Every row gives one point. The last column is the point's height on a tilted bowl or saddle (a function of degree 2), plus a little noise. Count its main directions that bend up, bend down and stay straight.
In the rows, zero is written as 128.

Points:
[[137 166 134]
 [ 83  74 164]
 [164 153 165]
 [163  95 202]
 [136 108 160]
 [ 85 119 123]
 [129 189 126]
 [ 55 163  95]
 [120 147 127]
 [158 125 172]]
Directions: 2 up, 0 down, 0 straight

Points (10 x 3):
[[117 137 127]
 [166 133 164]
 [139 170 101]
 [122 168  91]
 [181  84 133]
 [107 169  86]
 [151 153 138]
 [ 76 182  66]
 [112  62  75]
 [ 93 117 147]]
Directions: 1 up, 1 down, 0 straight

Points (10 x 3):
[[130 107 136]
 [125 130 123]
 [166  77 171]
 [179 106 171]
 [134 214 165]
 [148  84 158]
 [126 111 131]
 [195 144 205]
 [106 134 109]
 [ 94 102 130]]
Directions: 1 up, 0 down, 1 straight

Points:
[[170  72 151 176]
 [133 119 146 131]
 [ 74  87 185  97]
 [143  27 112 202]
 [103 156 157 112]
 [129 124  61 176]
 [142 153 124 145]
 [ 77 135 172  88]
 [163 204 149 189]
 [150 111 122 149]
 [ 79 100 154  97]
 [140 124 137 137]
 [ 70 133  86 127]
 [115 119 122 125]
 [104 125 104 128]]
Directions: 2 up, 0 down, 1 straight

Points (15 x 4):
[[ 90  39 124 132]
 [143 121 102 102]
 [183 129  70  92]
 [167 152 149 120]
 [101  94 119  96]
 [139 134 158 118]
 [171 226 142 221]
 [113 142 119 104]
 [152 181 150 153]
 [ 96  98 171 110]
 [118 126 199 146]
 [ 75 147 114  74]
 [ 95 114 121  90]
 [116 125  98 104]
 [127 176 126 136]]
Directions: 2 up, 1 down, 0 straight

Points, 22 rows:
[[151 142 109 150 111]
 [130 124  96 212 160]
 [146 109 102  78 106]
 [ 83 128 116 137 114]
 [ 83 105  97 114 118]
 [ 88 148 107 146 119]
 [ 81  97 158  33  92]
 [191 118 132 101 121]
 [150 108 111 103 112]
 [116 117 105  87  88]
 [147 125 115 159 110]
 [110 228  94 161  75]
 [129 166 154 129  86]
 [181 111 199  96 103]
 [ 95 135 141  64  69]
 [ 98  77 172 105  76]
 [166 133 103  89 102]
 [163 103  80 144 167]
 [159 120 110  77 107]
 [156 141  81 126 120]
 [ 60  95  72 162 210]
 [164 145 119 149 102]]
Directions: 2 up, 1 down, 1 straight

Points (26 x 5):
[[141 213 128 150 117]
 [106 170 157 154 126]
 [130  87 122 158 137]
 [ 47 109 136 119 204]
 [ 85  93  92 102 194]
 [ 73 166  75 132 158]
 [174 145 137 140 129]
 [125 156  85 136 123]
 [ 99 114  80  72 215]
 [123 179 126  99 131]
 [180  99 112 184 162]
 [165  91  90 175 153]
 [156 145 172  93 141]
 [116 132 120 141 127]
 [132 160 149 125 120]
 [114  99 135 164 130]
 [148  80 199 154 141]
 [131  78 149 205 133]
 [ 82 151 176 117 154]
 [128 162  98  77 156]
 [106 109 124  95 179]
 [154 182  93 121 115]
 [180 108  79 149 161]
 [122 167 107  93 142]
 [125 176 110 168 122]
 [190  59 153 156 202]]
Directions: 2 up, 0 down, 2 straight

Points (22 x 5):
[[138 133  84 107 176]
 [118 174  68 155 121]
 [133 170 105  89 156]
 [101 137 150 133 118]
 [122 175 111 136 119]
 [139 109 101  91 185]
 [116 168 130  93 143]
 [116 122 146 105 140]
 [155  71 128 157 148]
 [127 142 129 100 150]
 [102   7 109 106 126]
 [122 180 128  92 136]
 [156 167 129  94 134]
 [153 184 112  57 176]
 [ 85 118 129  90 160]
 [188  96 126 123 133]
 [ 80 109 128 119 136]
 [119 120 110 146 152]
 [ 51  90 145 208 111]
 [154 131 127 109 146]
 [ 91 106  64  63 231]
 [ 98 101 207 151  65]]
Directions: 1 up, 2 down, 1 straight

Points, 47 rows:
[[134  62 184 147  69 164 204]
 [141  81  95 158 142 166 131]
 [ 73  97 134  98  59 130 180]
 [124 146 136 108 141 187 145]
 [ 48  97  90  98 163 100 173]
 [119 109 144 136 110  97 146]
 [ 62 124 151 137 105 121 170]
 [144 125 151 157  94 129 146]
 [151 131 115 105 129 146 124]
 [209 138 149 151 170  94 177]
 [136  93  81 111  65  99 150]
 [135 124 112 102 124 167 128]
 [200 169 180 160 117 101 171]
 [179 106  83 127  48 128 160]
 [131 149 158 150 137 134 144]
 [110 205 115 119 176 134 140]
 [155 128 124  82  74  85 148]
 [133 104 180 171 124 107 175]
 [179 155 143  91  68 179 162]
 [151 159  96 161 117 144 124]
 [171 164 124 139 128 139 129]
 [179 131 140  88 139 197 169]
 [118 157 130 105  95 119 122]
 [134  33 138 132 218 164 165]
 [ 77 109 120 101 195 163 167]
 [111 113 101 138 104 181 134]
 [200 177 140 102 138  59 164]
 [153 170 192 113 159 143 172]
 [104 151 149 118 169 102 153]
 [ 91 148 127  91 179  67 172]
 [149 143 210 165 165 171 207]
 [118 140 149  64 171  76 177]
 [119  96  77 125 118 160 123]
 [185 165 124 187 106 156 159]
 [123  84 120  84 169 112 151]
 [153  91 151 154  64 166 174]
 [121 131  97 125  98 160 121]
 [115 188 154  96  97  74 134]
 [191  89 114 122 112 193 158]
 [152 116 132  98 139 116 136]
 [142  90 136 172 137 119 149]
 [ 11 147  62 159 143 126 186]
 [161 114 149 138 183 145 154]
 [ 71 104 182 148 169 120 201]
 [192 117 153 147 128 173 162]
 [112 114 120 124 128 117 129]
 [126 113  73 161 160 120 131]]
Directions: 5 up, 0 down, 1 straight

Points (45 x 7):
[[106 117 139 107  60 150 108]
 [ 84 122 108  40 106 134  72]
 [127  81 180  94 158 130 125]
 [109 143 161 109 110 129 122]
 [232 122 108 201 161 145 146]
 [116 137  72 184 197 139 217]
 [118 143 148  82 153  82 130]
 [ 91 185 153 103  70  99 146]
 [ 57  85 127 125 139  78 139]
 [141 139  47 137 119  72 150]
 [137 166 125  93 209 119 176]
 [120 123 146 109 129  69 116]
 [118 116 141 144 146 172 153]
 [127 151 112  73 172 146 134]
 [ 98 118  87 164 117 128 142]
 [136 128 185 115  93 121 111]
 [ 98 137 131 151 118 122 118]
 [173 145 117 199 165  95 106]
 [124 135 102 138 161 135 159]
 [137 127 108 144 174 102 143]
 [153 155 176  99 117 114 122]
 [ 66 118 125 131 144  67 135]
 [ 68 152 149 116 110  58 135]
 [ 91 110 144 121  95  97 104]
 [152  72  89 144 138 211 214]
 [160 184 157 178 166 117 146]
 [ 53 136 103 156 151 145 171]
 [122 205 216 137  84 161 226]
 [179  98 105 120 140 135 113]
 [130 151  99 171  87 110 130]
 [117  97 115  96 158 168 157]
 [174 120 119 125 137 114 106]
 [111 162  94 150 188 130 193]
 [123 138  98 130 173 121 162]
 [154  97 158  72 143 134  84]
 [148 113 100  74 164 151 115]
 [100  94 112 109  58 136 109]
 [134 103 129 180 174 138 134]
 [175 174 114 209 173 127 146]
 [115  97 152 120 107 157 110]
 [132 164 111  95 178  82 139]
 [ 83 101 119  90 163 156 171]
 [107 134 194 133 150  93 136]
 [128 173 119  46 109 218 102]
 [107 153 173 218  69 121  59]]
Directions: 3 up, 1 down, 2 straight

Points, 69 rows:
[[199 172 121 134 140 125 129 145 140]
 [167 143 107 154 104 111 108 104  71]
 [126  93  87 165 127 131 190  77  52]
 [103 188 147 116 190 145 109 121 178]
 [138  84  89 114 112 195 142 123 142]
 [182  59 156 105 123  82 142 150 154]
 [180 142  65 110 202  76 134 159  92]
 [134 145  93 130 216 146 104  95 112]
 [130 156 158 107  64 134 159 129 154]
 [109 188 106  90 100 110 146 102 112]
 [150 131 147 109 157 130 142 154 169]
 [ 94 162 144 113 125 160 119  97 143]
 [ 82 108 162  76  84 106 136 172 171]
 [137 111 169 135 167 196 144 111 178]
 [141 127 125 154 186 119  97 154 116]
 [124 184 220 147 156 143  79 124 139]
 [137  47 160  99 139 148 170  97 150]
 [111 171 109 132 180 156 102 154 166]
 [181 108 161 152 111 168  98 176 175]
 [169  58  79 114 133 112  96 123 129]
 [146 159 139 161 115  90 154 107 104]
 [101 118 116 161 103 156  99 128 126]
 [ 77  82 128  22 136 170 114  90 182]
 [148 118  90  63 168  81 180 187 106]
 [104 132 129 107 131  72 117 126  96]
 [109  57  94 115 128 140 118 119 147]
 [164 122 120 134  95 183 122 132 142]
 [152  74 122  90 183 148 109  88 136]
 [153 162 131 109 125 125  44 152 117]
 [133 110 135 102 108 133 145  61  63]
 [145 197 150 140 116 121 110  99 107]
 [175 103 178  97 175 113 145 156 171]
 [140 155 114 121 155 131 189 150 149]
 [ 87 121 127 130 129 127 163  79 101]
 [ 98  43  58 115 120 122 137  85 104]
 [181 165  80 144 132 137  66 112  62]
 [141 156 153 129 113 139 107  91  98]
 [139 132  68 167  94 142 116 145 104]
 [ 87 113 102 140  95 131  82 159 153]
 [135 116 185 108 161  89 175 117 115]
 [153 123 209 127  78 150 122  57  45]
 [125   7 106 173  77 174 112 117 145]
 [127 179 148 178 209 164 100 107 138]
 [153 130 120 126 154 141 147 117 133]
 [143 125 157 100 104 134 156 165 185]
 [119 150 131 163 139 180  76  99  89]
 [153  90 139 128 129 139 155 154 164]
 [167  94 132 127 124 157 152 127 147]
 [178 107 126  92 139 116 152 134 146]
 [173 177  97 161 169 123 145 122 111]
 [121 167  89 132  72  97  93  93  66]
 [ 97  89 117 119  98 112 197 184 150]
 [104  83 172 129 147 116 115 131 141]
 [164 113 117 101 189 121 154  91 111]
 [142 147 157 170 144 119 175 159 154]
 [134 142  56 141 116 138  89 189 128]
 [ 85  69 120  81 130 110 113  82 100]
 [161 129  80 128 141  84 195 122  78]
 [150 166 178 159 125 141 122 132 151]
 [ 70 179 140  93 159 137 138  53 104]
 [137  91 160 138  83  81 129 102 100]
 [164 167  98 160 144 130 131 118 102]
 [100  65 151 104 176 115 108 127 140]
 [169 103 164 134 112  38 176 135  95]
 [156 169 179 133 103 126 116 104 112]
 [105 168 127 139 177 169  76  69  87]
 [ 70  99  81 183 120 135 103  87  83]
 [126 107  99 121  43 144 151  62  38]
 [117 111  98 154 137 181 143 131 126]]
Directions: 2 up, 3 down, 3 straight

Points (65 x 9):
[[117 138  81 115 118  55 123 108 128]
 [196 143 155 113 130 128 159 163 139]
 [145 106 109 135 134  59 151 109 127]
 [116 149 221  86 146 160 136  77  61]
 [ 30 135 153  88 145 159 116  73 133]
 [135 106 110 169 145 125  71  99 153]
 [124 153  93 162  58 148 127 142 102]
 [124 101 167 144 160 139 159  72  93]
 [ 95 206 135 188 169 127 178 173 190]
 [163 180 164 164 118 141 106 148 166]
 [130  85 152  80 166  27 199 114 111]
 [ 71 181 166 179  59 115  83 118  46]
 [114 171 207 141  94 201 118 174  87]
 [184  81  97  88 135 134 118 119 157]
 [147 120 183  52  97 157 111 148 104]
 [131 100 115 139 139  75 164 163 130]
 [173 148 153 145 126 129 197 106 105]
 [ 82 151 165 116 141 116 138 116  95]
 [148 137 107 116  93 161 111 159 142]
 [100 102 154 127  72 147 136 127  88]
 [208 104 151 163 167 117  87 143 185]
 [131  71 123 166 202  97 156 165 113]
 [135  74 150 136 134 219  92 111 144]
 [160 149 112 162 175 107 152 141 155]
 [143 115 184  82 146 103 105  81 135]
 [170 110 151  98 170 191 161 167 134]
 [155 181 133  90  97 156 114 110 139]
 [161 131 136 145 119 126 117 114 147]
 [216 125 124 171 146 160  94 134 195]
 [ 48 110  95  84  95 215 112 138 190]
 [147 146 153 159 170 143 104 104 153]
 [101 148 171 178 129  87 152  74  83]
 [119 146 112  49 122  92 163 133 121]
 [138 158 120  98 149 169 135 141 161]
 [132 132 144 159 133 189  72  79 175]
 [190 110 103  78  87 117 142 110 136]
 [115 108 175 138 148 123 107 133 111]
 [155 174 157 143 141 109  80 140 163]
 [ 74 138 130 170 146 106 110 157 107]
 [169 110 138  94  78 154 186 189  97]
 [213 166 141 112 178 162 102 127 187]
 [ 52 154 103 158 119  67 167 116  92]
 [129 117  80 150 167 132  89 161 157]
 [125 102 139 156  97 151 120 123 112]
 [ 97  99 134 193 143 129 186 142  87]
 [109 126  98 141 132  65 102 134 121]
 [123 119  99  93 178 167 114 126 177]
 [122 167 115 138 161 116  90 182 166]
 [ 97 157 223 110 151 132 155 135  50]
 [170 116 142 123 119  62  64 131 168]
 [137 133 124 128 127 157 162 130 132]
 [171 120 146 144 136 114  95 185 169]
 [ 84 120 137 178 137 121 167 143  98]
 [ 65 163  17 186 122  94 141 159 120]
 [121 108 145 158 196 115 121  74 108]
 [131 158 170 144 103 148 171 150 100]
 [157  95  82 160 146  72 104 151 132]
 [ 60 201 134 246 128 146 124 144 108]
 [108 146 106 111 137 105 104 140 138]
 [157 190 183 134 124 151 139 101 124]
 [122  62  87 117  88  85 182 158 119]
 [ 97 168 119 150 139 113  67  88 147]
 [ 96 131  55 134 114 178 133 174 173]
 [ 73 148 148  73 133  98  93 136 103]
 [102 138 133 140  20 115 139 113  56]]
Directions: 3 up, 4 down, 1 straight

Points, 76 rows:
[[106 145 113 146 130 131 172 118 134]
 [105 201 127 164 132 127 158 150 106]
 [116 162 119 117  90 124 144 134 128]
 [ 95 136 105 163 125  92 205 107 140]
 [151 153 133 134 149 153 146  68  95]
 [ 55 104 145 128 142 178 202 196 119]
 [129 141 167  78 112 144  99 124 118]
 [136 130 131 154 105 108 129 168 109]
 [154 188  95  63 200 154 143 118  78]
 [113  91 112 148  80  95  87  96 122]
 [143 120 157  83 121  73 119 129  85]
 [ 94 179 196  93  95 205 179  71  98]
 [203 107 117 154 147 126 165 125  80]
 [141 161 136  85 156 110 134 130 101]
 [116 111 122 149  98  75 134 130 111]
 [141 211 183  98 155 151 144  74  70]
 [ 70 162  73 122 107 152 143 147 160]
 [118 128  94 144 181 167 112 152  96]
 [120 122 139 153 180 165  81 127  91]
 [126 114 142  54 147 145 105 142  97]
 [129 152  81  84 106 110 173 129 139]
 [126  90 127 140  57 132 181 152 109]
 [ 71 149 145 138 165 121 110  92 112]
 [110  90 132 127 116 107  63 191 111]
 [111 142  84 140 132 130 127 190 144]
 [125 140 157 146 104  98  99 113 108]
 [129 127 137 166 152 115 121  93 116]
 [ 93 152  64 170 168 124  94  73  83]
 [122 124 116 163  58 109 164 136 106]
 [125 115 160 149 100 137 178 102 113]
 [134 131  77 140 177  60  98 106  95]
 [184 204 133  93 153 156 134 202  87]
 [172 142 188 210 209 138 123 120  34]
 [116 109 132 163 105 154 125  95 125]
 [124 132 145 164 127 119 147  89 115]
 [ 79  94 110 105  91 174 181  79 114]
 [116 124 156 107 173 170 165 113 121]
 [120  83  94 144 188 147 123 180 101]
 [105 173 108 118 147 156 156 118 127]
 [ 90  59 161 117 154  93 194  57 171]
 [111 125 173  88  99 147 215 120 117]
 [169 143 163 146 126 169  95 124  99]
 [123 140 162 122 149 133  89 139 107]
 [133 119 161 153 117 168 221 100 112]
 [ 83 152 173 118 146 144 158 154 110]
 [116 156 124 119 127 201  81 194 125]
 [122 147 184  93  81 106 135 126  95]
 [ 17  63 111 187 103  47 166 171 119]
 [114 177 121 138 144 162 134 114 108]
 [166 149 133 140  78  77 115  96  66]
 [126 151 128 135  83 144 115 152 136]
 [182 129 102 141 124 153 169 173 108]
 [ 86  63 162 186 181 188 149  98 115]
 [145  89 104  85 130 152 179 118 128]
 [136 192 153 137 118  92  71 182  73]
 [145 195 129 142 128 113 136 131  87]
 [ 61 103 112 111  74 110 165  97 108]
 [112 217 157  88 115 179 146  86  96]
 [145 120 157 174 152 116 185 133 108]
 [122  89  57 181  76 131 144  37  69]
 [158 138 138 135 133 121 123 115 104]
 [ 60 123 108 130 166 167  32 167  92]
 [107 178  94 103 153  63 129 120  94]
 [173 147 104 163 134 111  77 101  69]
 [132 170 202 142  60 142 143 122  93]
 [170 130 176 187 114  82 205 102  58]
 [120 120 131 159 135 129 108 127 123]
 [ 96  98 123 132 108 153 134 107 131]
 [101 192 173 156  84 103  54 107 102]
 [102  97 183 176  66 112 149 242  39]
 [128 138 132  99 120 110 163 179 124]
 [105  85  76 122 170 139 109  76 112]
 [ 97 184 120  39 150 134 100  97  69]
 [145  82 159 137 145 155  98  85 130]
 [145 204 199 196 122 111 159 151  17]
 [164 107 156 102 166 133 146 127 107]]
Directions: 2 up, 5 down, 1 straight
